Each point is reached from the start by the listed moves, each made 0, 1 or 2 times, or once backwards (-1), plus a little noise. Say if it took an odd or an even number of moves. Then give how often each move was made.

Moves:
(1): [-6.0 23.9 34.9 -1.4 14.0]
(2): [ 21.8   3.1 -15.0  -4.2  -3.8]
Start: [-0.3 -0.2  2.1 -2.7 -3.9]
Points:
[-6.5 23.2 37.1 -5.1 10.7] -> odd (1, 0)
[ 42.9   7.5 -28.2 -11.5 -11.2] -> even (0, 2)
[ 21.3   2.0 -13.1  -5.6  -8.4] -> odd (0, 1)
[ 36.9  30.6   6.6 -13.3   3.8] -> odd (1, 2)

Moves:
(1): [ -0.3   2.9  -4.1  -8.9   9.7 -10.2   3.6  10.8 -12.3]
(2): [  1.6  -6.5  -0.6  -1.3   4.9 -18.9 -21.4  -2.2  -4.6]
(3): [-1.6  9.6  2.2  9.3 -9.3  9.6 -5.2  6.6  0.9]
(4): [ 6.2  3.5 17.4 -5.6  3.6  7.3 -2.4  2.3  3.4]
(5): [-18.1  13.3 -13.6  -6.5   8.7  12.0 -24.7  -7.2   0.3]
(6): [ 9.4  2.6 -4.0 -2.6 -7.4  1.0  9.1 -3.6 -4.7]
(7): [-0.2 -3.6 -5.4  7.1 16.0  4.3  6.8 -0.9  5.7]
(8): [ -6.4   8.5  13.3   4.2   6.0 -13.2   9.2  -7.5 -14.7]
(9): [  6.2  -8.0  -4.2   4.1  -4.2  22.4 -16.7   0.0  -5.3]
Start: [-10.9   1.4   3.7 -10.2  -7.1  -3.7  -3.0   3.3  -2.9]
Points:
[ 25.5 -25.6   5.0 -14.7   2.3  -4.4 -36.9 -21.7  -5.8] -> odd (-1, 2, -1, 1, 0, 2, 1, 0, 1)
[ -9.5   8.8  -9.0  25.9 -12.7   4.8 -24.6   0.9 -28.6] -> even (0, 1, 2, -1, 0, 1, 1, 1, 1)
[ 15.6  17.3  43.8  12.4 -48.0  10.7 -65.3 -16.1 -46.8] -> odd (-1, 2, 2, 1, 0, 2, -1, 2, 2)
[-43.3  51.8  -0.6  -9.5 -17.0 -10.2  15.3  -3.4 -52.7] -> odd (1, -1, 1, -1, 1, 1, -1, 2, 0)
[-32.5  33.6  19.2 -10.9  42.4  61.3 -11.0 -41.6  -7.1] -> odd (-1, -1, -1, 2, 2, 1, 2, 2, 1)

Moves:
(1): [-5.2 -0.3  9.0  8.2 -1.0  8.4 -7.7 10.2  1.0 -8.6  1.4 -8.7 -3.7 -4.2
 -7.6 15.3  0.9 -4.0 -3.6]
(2): [ 1.4  0.4 11.0 -4.3 -8.7  1.4 -4.9  0.5 -2.4  0.8 -5.8 -7.3 -5.4 -9.4
  8.0 -7.1  8.8 -5.8  1.3]
(3): [ -6.7  -5.6  -0.8  -7.4   8.1   7.0   8.7  -8.9  -0.3   6.1   3.2   5.7
  -6.4   0.0  -6.9   1.1 -11.5   3.9  -3.5]
(4): [-8.9 -4.5  1.7 -0.4 -3.2  8.3  3.5  3.0  1.7 -0.6  1.5  7.6 -2.4  3.4
  6.8  1.8  4.4 -3.2 -2.2]
(5): [19.2  6.5  2.3 10.2  0.7  7.4  6.6 -1.1  2.9  5.8 -7.0 -0.8 -6.8 -2.0
 -3.2 -2.7 -3.8 -1.3  2.3]
(6): [  5.2 -16.7   2.5  -0.4  -2.6   4.9   1.8  -7.1   5.2  -2.7   4.4   2.7
  -6.6  -1.9  -0.7   9.3   1.9  -5.1  -4.6]
(7): [  4.8  -2.8  -4.5  18.5   7.6   0.8   2.1   2.5  -5.9 -10.4  -7.5  -0.7
  15.9  -7.9  -8.6   9.2  11.8  -5.6  -6.4]
(8): [ 4.2  3.7  1.2 -4.8  3.6 -7.4  0.4 -7.4  2.7  8.3 -5.2  3.6  3.5  6.3
 -9.4  1.9  2.2 10.4  2.6]
(9): [ 13.9   3.5  -0.2   6.5   1.7  -0.9  -4.7   2.8   0.5  -8.6   8.8  -7.3
  -3.8  -7.0  -4.1 -19.2  -0.1  10.7   2.8]
(10): [ -5.5 -10.4  -1.4  -2.0  -8.0  -9.1  -1.3   2.7   1.6   3.7   2.8   4.3
   1.5  -3.8   5.2  -4.9  -1.1   7.3  -4.1]
(11): [ 5.1 -2.6 -7.3 -1.8 -9.5 -0.9  9.9 -3.9  0.3  3.8 -0.9 -5.1  8.1  0.9
  5.6  0.7  8.2  3.0 -2.1]
(12): [-4.5 -2.3 -1.2 -2.5  7.3 -5.1  1.7 -0.9  5.0 -0.8  0.1  1.6  1.9 -0.3
  2.6 -2.2  0.1  2.4 -4.3]
(13): [  9.3 -13.5  -4.8  -9.1   3.4   4.8   5.9  -0.1   7.4   1.0  -5.1  -5.3
  10.6  -4.0 -15.0  -6.3  -1.4  -6.6   0.9]
(14): [ 0.5 -4.4 -1.0  2.6  8.3  4.3  0.9  2.4 -0.8 -2.7  4.3  1.6  6.4 -4.4
 -1.4  1.8 -2.5  1.4  5.2]
(15): [  5.4   4.7  -2.9  -1.7   4.3  -1.8  -1.9   6.2  -2.7   4.1  -5.0  -3.4
 -12.2  -3.6   1.0  -2.3   5.7  -2.1   1.4]
(16): [  1.0  -7.0  -0.8   8.6 -12.5   8.6   2.3  -9.6  13.4  -5.1   3.7   2.2
  -4.5 -11.7  -0.2  -1.2   3.0  -4.8   5.5]
(17): [ -0.4   3.8   3.9  -5.0   2.2   1.4   0.5   1.7   1.0  -7.6   3.5   7.2
  -3.3  -2.8 -10.3  12.0  -7.4  -0.1  -4.9]
(18): [-1.9  4.7  6.6  1.9 -5.5  2.0  3.0  2.8  1.9  2.2 15.4 -4.8  2.7 -0.6
 -4.7 -8.3 -4.6 -0.7  8.3]
Start: [ -2.3   9.1  -7.5   7.1 -18.6  -3.3   8.4  -2.1  -1.7  -0.5  -1.5   0.2
  -3.0   9.3   9.0   9.6   5.1   6.5 -14.5]
Points:
[-35.1  -5.4  21.5  20.8  -9.3  29.5 -10.9  -3.8  21.3 -31.8  20.9  30.5
 -49.0  16.5 -22.8  94.9  14.7  -0.9 -26.5] -> even (2, -1, 0, 2, -1, 2, 0, 2, 0, -1, -1, 0, -1, 0, 1, 1, 1, 0)
[-19.6 -17.7  20.5  32.0 -34.2 -25.2 -39.3  33.0   6.6 -46.4  36.1 -22.2
 -14.2 -30.6  32.4  -0.3  29.1  34.2 -30.8] -> even (2, 1, -1, 0, -1, 1, 0, 0, 2, 2, 0, 2, -1, 1, 0, 0, 0, 0)
[-31.9 -16.9   4.4 -18.1 -32.2  16.2   1.0  29.2 -15.4 -34.3 -12.9   0.6
  29.6   4.6   9.7  72.7  17.4 -28.0 -39.6] -> even (1, 1, -1, 1, -1, 0, 0, -1, -1, 0, 1, -1, 1, 1, -1, -1, 2, -1)
[  8.8 -21.2  13.1  34.2 -15.1 -24.0 -11.4 -12.1  16.9 -42.8  13.7  17.6
 -10.5 -66.9   1.2  27.3  47.4  -7.2 -12.8] -> odd (-1, 2, -1, -1, -1, 2, 2, 1, 0, 1, -1, 2, -1, 2, 2, 2, 2, 1)
[ -2.9 -35.9 -19.0  -4.0   5.4  10.6  50.5 -16.8  20.8  -4.1 -29.9  26.8
  66.0 -28.1 -54.5  45.2  20.9   3.1 -26.6] -> odd (0, 1, 1, 1, 0, -1, 2, 2, -1, 1, 1, 1, 2, 2, 0, 1, 2, 0)
[-11.7  -7.5  -5.6  21.3 -20.6 -21.3  -1.0  19.7 -12.6  -5.7  -5.5 -26.6
   5.4 -28.9  51.6  -7.5  76.6  28.0 -20.6] -> odd (1, 2, 0, 1, -1, 0, 1, 1, 1, 1, 2, 2, -1, 2, 2, 0, -1, 0)
[ 21.4 -35.5 -23.1  66.1 -48.7  -8.2  25.4 -19.3   9.0 -31.5  23.5   8.8
  38.2 -26.7  14.2   3.4  47.4  44.9 -29.7] -> odd (0, 0, 0, 1, 0, 1, 2, 1, 2, 2, 2, 0, -1, 1, -1, 1, 0, 0)

Moves:
(1): [ -6.1  -9.9   8.9  11.4   9.1   8.4  20.8 -18.9  -1.6 -12.9   6.4  -3.1
  -4.0  -6.9  12.2  -4.6   7.3  -9.4   4.2   5.7  -3.0  -6.3 -12.0   3.1
  -2.2  -9.7]
(2): [-0.8 11.4  4.8 -2.5 13.0 10.3  5.1  9.7 -7.4  1.5  7.8  3.7 -3.1 -5.6
 -1.1 -9.8 -5.6 -4.2 -1.9 -1.0  0.8  3.6 -0.2 -1.4  4.3 -9.5]
(3): [ -6.6 -10.2   2.0  -4.7   2.7   0.4  -2.5  -3.3   7.1   2.2  -7.9   8.3
 -11.9  -9.9  -8.0   1.6  -8.8  -4.3  -6.5  -1.0 -20.6   9.6   1.9   2.6
  -4.7  19.6]
(4): [ 3.5  2.6  3.5  0.0 -3.0 -4.4 -2.8  3.0  1.0  3.9 -3.3  3.1  0.8  0.5
 -1.9  1.8 -0.6  4.0  7.3  9.9 -3.5  2.4 -7.7  1.9  1.2  3.2]
(5): [-10.9  -6.8   5.6  -5.4  -4.8 -11.8  15.5 -14.9   5.4   6.0 -10.6   0.3
   2.9   8.0   0.0   0.5   0.1  -6.0 -13.7  10.3  11.4  12.7  -3.9   4.5
  -6.2  -4.0]
(6): [ -0.3   5.9  -0.2  -1.1 -11.5  -0.1   2.0  -1.2  -0.8  -0.7 -11.7  -1.8
  -9.7   6.4  -1.9  -2.6   3.6  -8.8   5.2   7.4   2.6   1.8  -3.9 -16.2
  -0.5  -3.4]
(7): [  3.5   6.9  -0.3   8.7  -3.9   8.9  -4.9  10.6 -12.0   9.9 -11.7   6.5
   7.5  -1.9 -16.3  -6.1  -2.7   4.6   5.8  -8.7  10.4   9.8  -7.7  -6.1
  -2.3  -8.4]
(8): [ 10.7   4.1  -0.9  -1.9 -14.8 -13.4  -4.1 -12.1   7.7   6.9  -3.0   4.7
  -2.9   7.7   2.4   8.4   0.7  -4.4   5.9   4.5   7.0   1.6   4.3  -4.4
 -15.7 -15.3]
(9): [ -0.7   3.8   3.2  -3.3 -10.9  -6.7  11.9  -1.3   2.3  -1.0 -12.7  -1.6
   3.2   4.1   4.1  -7.6  -5.8   1.3   7.5   1.1  17.5  -0.5   2.6   0.6
  18.5  -0.3]
(10): [-14.3  -8.2  -7.7  -4.5  -3.0   4.8 -21.4  -0.5   8.9  -5.5   8.8  -4.3
  -2.8  -7.2   0.7  -5.4   4.1   3.9   6.2   6.2  -0.1   3.7   2.2  -6.3
   5.6  -0.7]
(11): [-11.4  -4.3   8.1   0.9  -5.6   4.1   4.5  -4.1   4.7  -4.9  -1.1   5.1
  -6.3  -2.6  -2.5  -0.9   3.4   4.7   3.3  -3.8   4.4  -1.0   5.2  15.9
  -0.9   5.4]
(12): [ -0.2   6.7   6.5 -13.8  -3.9   7.0   3.8   0.8   8.3  -7.9   4.7   4.0
   6.1  -4.4   6.9   1.7  -5.4   9.3  -1.1  -7.4   9.1  15.3   6.7  10.6
   2.5   5.6]
(13): [  5.5   5.9  -5.7  -2.5 -11.7 -13.2  -4.6   1.4  -3.7  -5.2   6.1   7.2
   5.0  -1.1  -1.8  -3.7  -2.6   2.7   1.2   5.1   2.4   5.4 -11.5   9.8
   3.5   3.1]
(14): [-4.7 -5.2  5.8 -3.6 11.8 -2.0 -9.7 -3.0 -4.2  1.4 -5.8 -4.0  3.2 13.3
 -5.0  3.1  2.5 -2.9  6.4 -7.0 -2.8 -5.1 -6.1 -1.2 -6.3 -5.3]
(15): [ 1.5 -9.3  1.2  6.7  7.1  1.9 -2.9 10.6 -8.4 -8.5  1.3 -5.1  9.9 -2.5
 -6.9 -8.0 -4.4 -9.1 -2.2  6.0 -6.9 -5.2  8.9 -4.9 -4.1 -3.0]
(16): [ 2.0  3.5  8.3  6.6  3.1  3.6  2.6 -1.4 -3.6 -2.6 -2.1 -0.9 -3.4 -4.4
  0.4  1.7 -4.8  3.3 -8.2 -4.2 -6.6 -1.1 -0.3  5.4 -7.0 -4.0]
(17): [  8.1   9.8 -12.0  -5.0   4.6  -4.7 -13.6  -2.7   2.5   5.3   2.4  -9.9
  -5.9   2.0  -7.9   7.9  -3.3   5.2   0.8   9.1 -10.4  -0.9  -7.0  11.3
   0.7   6.1]
(18): [ -4.1   2.8  -5.9   4.8 -10.7  -6.6   9.2 -12.3 -11.1   5.4  -1.6  -6.9
  -3.1  -5.0  -0.7  -6.0  -7.0   6.0   4.6   8.3   2.8  -3.6  -1.5  -6.4
  -5.2  -1.1]
(19): [  0.9  -7.5  -7.9   4.7  -2.7  16.6 -11.0  -2.7   4.7   1.4   9.5   8.9
   5.0   8.5   8.8   1.7   7.1  -4.0   4.0 -11.2  -5.3  -7.6   0.3   2.1
   5.8 -14.2]
(20): [-2.8  0.0  4.7 -7.7 12.5  4.4  5.3 -4.9  9.6 -8.6  7.4  4.1  3.3 10.6
 -3.7  3.9  1.6 10.8 -7.6 -5.5  0.5  1.4  0.9  7.9 -3.6 -5.1]
(21): [  4.9  -4.8   3.8  -1.6   0.8   5.2   1.3  -3.0   2.4  12.6   0.8  13.4
  -2.3   6.2   0.7   0.9  -8.2  -1.5 -13.1  -9.0  10.1   2.3  -6.2  -0.2
  -3.3  -1.5]
(22): [  2.0   0.8   1.5  -0.1 -11.8   2.2   2.7   0.7  -4.3   0.0   7.7  -6.6
   4.5  -8.4  -5.1   1.8  -1.6   3.3  -2.8  -5.3   1.8   0.4  12.1  -1.0
   8.6  -1.1]
(23): [  3.2  -7.5  -2.2   2.4   1.2   2.2  -4.0  10.5 -13.3  -0.1  -6.9   0.4
   5.3  -5.3  -9.2   8.3  -3.0  -2.3  -1.1  -2.2   3.4  -5.6   5.5 -10.2
   5.3   0.3]
(24): [ 1.1 -5.4 -0.5  1.1 -0.2 -0.3 -1.9  5.0  6.2 -2.6  7.6 -0.2 -6.9  1.6
  3.3  3.9  1.3 -1.3  1.0 -2.4 -9.2  4.2  0.8  1.1 -8.2 -8.3]
Start: [ -5.6  -2.2  -1.2   2.3   6.0   1.3 -16.4 -17.0  -2.9  13.2   4.0  -1.7
  -2.0   1.4  11.2  -6.1  -7.1  -5.6   0.6   6.8  -1.6   4.9   3.2   0.0
   5.6 -10.8]
Points:
[ -1.2  34.7 -12.7  -1.0  39.6  49.8 -18.5  14.2  -1.1  43.6  -4.8   9.7
  16.4  42.8 -20.4 -43.1 -17.1  -2.0 -11.2  25.9  -3.0  12.5 -15.2 -15.3
  50.7 -52.4] -> even (-1, 2, 0, 2, 1, 1, 1, -1, 1, 0, -1, -1, -1, -1, 1, 0, 1, 0, 2, 2, 0, 0, -1, -1)
[-50.0   9.8  -4.5 -62.5  18.5  -4.4 -62.8  12.4   6.3 -12.2  -1.8 -16.2
  12.4 -27.7 -19.3 -22.7 -33.4  44.0  46.0  -2.7  22.1  65.7  -7.4  33.2
  70.2  32.7] -> odd (0, 1, 1, 0, 0, -1, 1, -1, 2, 2, 0, 2, 1, 2, -1, -1, 1, 0, -1, 0, -1, 0, 1, 1)
[-11.8 -29.5  -4.8 -21.8   6.9  37.0 -14.4 -28.1  35.1  45.4  -8.5  40.2
  11.4  29.9 -35.0  -7.5 -49.3 -20.9 -68.2 -18.9   2.6  44.9  52.6   7.9
  -1.9 -46.7] -> odd (-1, 1, 2, -1, 2, 0, 1, 1, 1, 0, 0, 0, -1, -1, 2, 0, 1, 0, 2, 2, 1, 1, 0, 0)
[ 31.4  49.0 -45.9 -13.8 -43.2 -35.7 -59.3 -20.7 -36.1 -12.8  28.7 -48.5
  10.0 -26.6   2.1   0.2 -24.9  14.1  39.9  51.4  11.8  10.6  25.0 -46.5
 -30.2 -38.9] -> odd (0, 0, -1, -1, -1, 1, 0, 2, -1, 1, -1, 2, 1, 0, 1, 0, 1, 2, -1, 0, -1, 0, 1, 0)
[ 39.9  31.3 -33.5 -14.2  -3.4 -66.0 -58.1 -21.7 -70.2  85.3 -59.8  18.8
  17.0  41.6 -86.6   6.0 -77.5 -19.6   8.5  42.1 -13.3  10.5 -35.6 -14.9
 -18.0 -39.4] -> even (-1, 2, 2, 1, 1, 0, 1, 2, 1, -1, -1, -1, 2, 2, 1, 0, 2, 2, 1, 1, 0, 0, 2, -1)
[-59.8 -52.0  35.0  34.4  32.1  58.1 -39.3 -64.8 -22.6  -9.0  -7.4 -30.7
 -49.2 -21.6 -19.3 -28.6 -20.9 -25.3  20.5  31.1 -60.4  11.7 -26.6 -24.5
 -71.1 -45.1] -> even (2, 0, 1, 1, 0, 2, 1, 0, -1, 2, 1, 1, -1, 2, 2, 2, 1, 2, 0, 0, 1, 0, 0, 1)
[-70.7  17.2  13.1 -76.8 -29.9 -48.6 -18.1 -45.4  -2.1 -15.0  -7.7  -5.0
 -14.5 -38.2 -20.9 -38.2 -49.3  39.6  53.6  56.2  15.9  43.4  -2.6  24.6
  72.0  52.7] -> odd (0, 2, 2, 2, 0, 0, -1, 0, 2, 2, 1, 1, 2, 2, -1, -1, 0, 2, -1, 1, -1, 1, 1, -1)
